Rows are points. Each copy is the shape, with its points in the same order, turned, moved and blurred by noise. Is it also mirrored, or only turned?

Shape (8 x 2):
[[ -9 -42]
 [ -9 -31]
 [  7 -43]
 [ 56   3]
 [-17  16]
 [ -6  27]
 [-13 -13]
 [  7   9]]
Copy 1, 8 rows:
[[-36  14]
 [-23  14]
 [-41   3]
 [-20 -60]
 [ 18   5]
 [ 27 -10]
 [ -8  18]
 [  5 -13]]
Copy 1 is: only turned
Copy 2, 8 rows:
[[-43 -17]
 [-30 -18]
 [-41  -1]
 [  9  44]
 [ 15 -30]
 [ 28 -19]
 [-14 -23]
 [ 10  -5]]
Copy 2 is: mirrored

Shape:
[[-37 -15   0  42]
 [-14  31 -17 -15]
 [-32  -6   0  16]
 [  5   5 -30  32]
 [ -7 -17 -24   1]
 [  1   4  25  40]
 [ 35  41 -22 -45]
 [-19 -16  25  19]
 [  4  19  10   0]]
Copy 1 (9 x 4):
[[-20 -21 -11 -39]
 [ 43  -8   9   2]
 [  0 -11   4 -31]
 [  1 -34 -28  12]
 [ -4 -22  15  10]
 [-18  10 -39 -12]
 [ 52  14  12  60]
 [-23   7  -8 -30]
 [ 13  15 -11   3]]
Copy 1 is: only turned
Copy 2, 9 rows:
[[-37  30 -16  27]
 [ 29  34   5 -10]
 [-12  25 -10  21]
 [-27  26   3 -27]
 [-12   5  19   0]
 [-23  12 -46  -6]
 [ 56   7  14 -52]
 [-14   1 -30  27]
 [ 16  12 -23 -13]]
Copy 2 is: only turned

Shape, 9 rows:
[[  4  40  -2   9 -16  15]
 [ 30  16   0  18 -14  13]
 [ -1 -20   8  -3   4 -30]
 [ 30  27  22   7  21  20]
 [ 22  -7 -19   2 -19 -29]
 [-12 -13 -13  25 -13 -27]
 [ 10   6 -20   3  -1  25]
 [-22  37   7 -12  -3 -26]
 [-13  38  34  -7 -27  -9]]
Copy 1:
[[-30  23 -16  -9  19  -3]
 [-33  -2 -13  -6  27   0]
 [ 22 -20  -6 -13 -10   4]
 [-24  15  23 -31  29  17]
 [  8 -22 -36   6   8   4]
 [ -7 -15 -33   4 -22  12]
 [-18   9   2  19  15  10]
 [  8  35 -21 -32 -10  -4]
 [-20  24 -19 -36   0 -38]]
Copy 1 is: only turned
Copy 2 (9 x 6):
[[  6 -27  10 -15  21  17]
 [  5   0  35 -10  17  11]
 [  0   7  11  20 -34 -21]
 [ -3   1  30 -44   9 -13]
 [ 21  12  22  33  -2  -3]
 [ 12   2   8  28 -29  19]
 [-12  10   4  -7  19  12]
 [ 23 -39 -13   0 -10 -16]
 [  3 -60  20  -4  -6 -12]]
Copy 2 is: only turned
Copy 3:
[[  3 -14  12 -41  -6   6]
 [-15   9  22 -30 -20   3]
 [  6   0  13  31 -11 -10]
 [  1  11  32 -38   9 -34]
 [  8  14   7   8 -39  13]
 [-16  -5 -22  17 -22   1]
 [ -1  19  -1 -30   6  16]
 [ 28 -35  -5  -6  -8 -16]
 [  7 -54  25 -19  -3  -8]]
Copy 3 is: only turned

Shape:
[[-27  24  -2 -25 -16  -4  10   5]
 [ 38   3  28  -8  20  18 -20   8]
 [-24   4  14 -15   2  22 -21  12]
 [-31  15  -6  -1 -11 -12  26  26]
 [-17  18  -7   0  38   4  33 -18]
 [-18  -7  -2 -11 -10 -33  -9  14]
 [-21 -18 -40  18 -14   6  -5  -7]
 [-14  12  58  10 -34 -19  17 -11]
 [-17  -4 -12 -30  22  36 -43  -5]
 [-21  20 -13   7 -11 -21   4  -8]
 [ 16  -8  53 -43  -1 -29  -7  20]
 [ 14   0  21  -2  -4  31  15 -59]]
Copy 1:
[[ -9  12  -9  18 -21   8 -29  33]
 [  7 -15 -19 -11  46  13   2  -4]
 [  1 -23  -8   0 -15  23 -10  15]
 [-11  14 -27  22 -36  -4 -35   8]
 [  1  26  13  33 -13  30 -27 -21]
 [ 11 -10 -10  23 -14 -27 -25  15]
 [-34 -18   2  31 -40 -16  14 -10]
 [ 34  40 -29  -7 -22  -4   7  33]
 [-16 -52  22   3   8  29  -3  10]
 [ -2  13  -9  39 -22  -6  -9  15]
 [ 37   4 -15 -27  25 -21 -42  27]
 [ -5  32  27 -12   5  22  37   1]]
Copy 1 is: mirrored
Copy 2 (12 x 8):
[[ -3  26  15 -14 -32   2  -6 -21]
 [ -1 -11 -17 -22  47 -19  -7 -32]
 [ 14  21  15   2  10   8   2 -38]
 [  9  17  28 -16 -29 -10  10   3]
 [-48  17  22  -9   3   3  14   9]
 [ 25  25   6 -15 -11  10 -21   7]
 [  9 -11   8  28 -15  28   1  11]
 [ 10  52 -28   1 -13 -45   5  -4]
 [ -6   7  14   8  28  45 -13 -49]
 [ -4  17  12   6 -23  -7 -20   7]
 [ 25  43 -22 -60  20 -11 -17 -19]
 [-43  13 -50  15   9  -1  12 -22]]
Copy 2 is: mirrored

Shape:
[[ 16  14  -2 -11 -17  14 -12 -12   5   4 -25]
 [  8  -9  11  -4 -11  -1 -14  -7 -21  -4   7]
 [  6   5   4  -6  30  23 -15 -15   5  16  17]
 [ -2 -15   9   7 -13  20  -7  17   2 -11  17]
 [ 11  24 -47   6 -13  10 -10  -3   1   4  18]
 [ 10  -9  -1  11  47  10 -16  -6  -5  14 -22]
 [ 16  16   3   2  -9  27  -8 -14 -14 -18 -14]
 [ -2   0 -20  -8 -16   1 -13 -15   5   1   4]
 [ 19 -11 -15 -19 -15   8  -4 -11   4  11  12]
 [ 16  -7  -2  11 -14   2  -9 -16   5  15  13]
 [-60 -11 -24 -10  -7   3  -9  -7 -22 -45 -19]
 [ 23  -7  -2   9  -9  16   0  -4   2  -2  15]
 [ 22  23  -2   5  -5   4  31  24   3  -9 -14]
 [-10 -12  -1  10  -9   7  -8  25 -49  -9  15]
 [ 19  -6  -5  -3  -7  -2  -6 -16 -21 -16  -7]
 [ 22  -1 -10  -3 -13  45  -2   3 -15   8   8]
 [ -2  -1   9   4  31  14 -11  40   4 -28  -5]]
Copy 1 (17 x 11):
[[ -5  14   9  18 -21  15  -6 -10 -13  15  11]
 [  5 -27   2   2 -12   8  -6  -9  -3  -5  16]
 [ 16   0  27 -13 -11  10 -18  13 -14 -17 -18]
 [ 13  -3   6 -15  -3  16   0   4   6 -16  35]
 [ 29  14  31   6  12  -5  20 -25  -3  11   1]
 [ 19  10  -8  -5 -36  -5 -23   9  -2 -15 -28]
 [ 15   6   6  28 -19  10  -8 -10 -23  -9  23]
 [  2   2  17   3   9   6  -9 -19   2  12   5]
 [ 14  -8  13  -9   7  17  -7  -5  -9  24   7]
 [  9  -6  11 -21  -8  16  -1 -25 -12   2   4]
 [ -8   5  -7  36  23 -31 -35  -8  36 -19  32]
 [ 22  -2   4 -12  -4  21   2 -11 -15  -3  16]
 [  3  21 -17   8  -4   4  35  10 -27  -3  15]
 [ 23 -30  -1  -2 -12 -25   9   2  12 -18  38]
 [ 16 -17 -11  17  -6   8  -7 -17 -10   2  10]
 [ 35   3  20  -4 -15   5  -4   6 -21  12  30]
 [ 17  16 -11   8 -16  12  11  32  21 -38   9]]
Copy 1 is: mirrored
Copy 2, 17 rows:
[[ 12  13   1 -10  -5  15  -8 -29  19  10  -5]
 [  1   0  21   9 -23  14 -14  -5  14  -3  -4]
 [-10 -13  -5   2 -28  -7 -12 -38  -5  -9  18]
 [ -7  -8  24   3 -15 -18 -22  -1  28  -6   1]
 [ -2 -34 -21 -19  -7   8 -27   1   5  26  -3]
 [-32  14   1  20  -2  -1  -3 -36  -8  11  33]
 [  6  24   2 -12 -30  11 -20 -13  10  18   0]
 [  3 -21   8 -18  -7  10  -3 -11   7   7   0]
 [  2 -23   0 -11  -7  23 -11 -13  17 -14   3]
 [ 18 -20   6   0  -3  10 -18  -8  12  -5  20]
 [-36 -12  40 -25 -25 -10  34  13   2  31 -29]
 [  3  -3   1  -5 -12   4 -27  -3  19  -9  13]
 [ -4  20 -28   2   4 -10 -13   0  28  -3 -20]
 [-22 -15  21  32 -32   1 -16  19  25  15 -17]
 [ -3   8  10  -4 -18  27  -9   4   1   0   1]
 [ -5 -10  -6  -2 -30  14 -31 -15  41   9   8]
 [-36  20  19   9  -7 -34 -31 -19  12   1 -13]]
Copy 2 is: mirrored
Copy 3:
[[ -3   5  33   9  -8  23  -1  -4   1 -10 -24]
 [  0   1   9  12   1   9 -23  17 -18 -10   5]
 [-17  -9  21 -10  25  12  21  14 -15   9  11]
 [ 27  -1   7   8  24   1 -12  19   4   3   1]
 [-13  33  20  29  21 -18  19   1  -8  -9 -16]
 [-33 -11   5 -25  24  23  -5  16 -18  17 -25]
 [  9  10  26  18  -6  32   4  23 -15   1 -23]
 [-12  19  15  13  -4  -4  -2   4   5  -8  -1]
 [ -8  19  16  14  14  14  -4 -11   1 -11  13]
 [ -8  -4  17  22  10  -2  -7  -7  -8   7   8]
 [  4  45 -10 -20 -33 -13 -14  53  16   1 -15]
 [  7   4   8  26  20  15   1   2  -8   7   2]
 [ 27   6  -8   7  10  12  14 -15 -23 -13 -38]
 [ 20  21  -1   3  20 -11 -33  38 -31  -8  -5]
 [ -9  13   2  21  -5  24 -14  14 -16  -5  -9]
 [ 15  26  36  14  30  22  -2   4 -17   2  -5]
 [ 16 -11 -16 -18  32  13   6  37   2 -11 -30]]
Copy 3 is: only turned
Copy 4, 17 rows:
[[-31  28   9  -5 -19   2 -18 -12  12  14  -5]
 [ -4   7  15 -10   2 -14  10 -13  -6   6 -11]
 [ -4  12  -3  -4  28   4 -39  -1  -8  -2  -1]
 [ 11  -7   2  -5  -4  -8   1 -15  -2   7  27]
 [-33  -4 -30 -40  -3  10 -10 -27  -5   5  -3]
 [ 12  38  17 -17  18  27 -28   9  -3  -6  -1]
 [ -9  15  12  -5 -21   2 -22 -30  -7  18  -4]
 [-30   7  -9  -8   8   6   3 -17   7  13  -3]
 [-16  12 -13 -13   9 -13  -4 -13  26   9  -7]
 [-12  -3  -6 -20   8  -5  -8   4  11  20  -7]
 [-12  31  -1  23   7  39  44 -50 -28  15  11]
 [  5  -6  -8 -18  -3  -4 -13 -13  11  12   1]
 [  0   9 -17  -6 -53  13 -13  -1   9  -9  -2]
 [ 17  12   6 -19  -6 -12  27 -21 -31  -5  10]
 [  2  13  12 -16  -8   1   5 -24   6   8 -22]
 [  2  15 -11 -23 -10 -20 -26 -27  -1  12  12]
 [ 14   6  19   5 -10  27 -11 -14  -8 -32  30]]
Copy 4 is: only turned
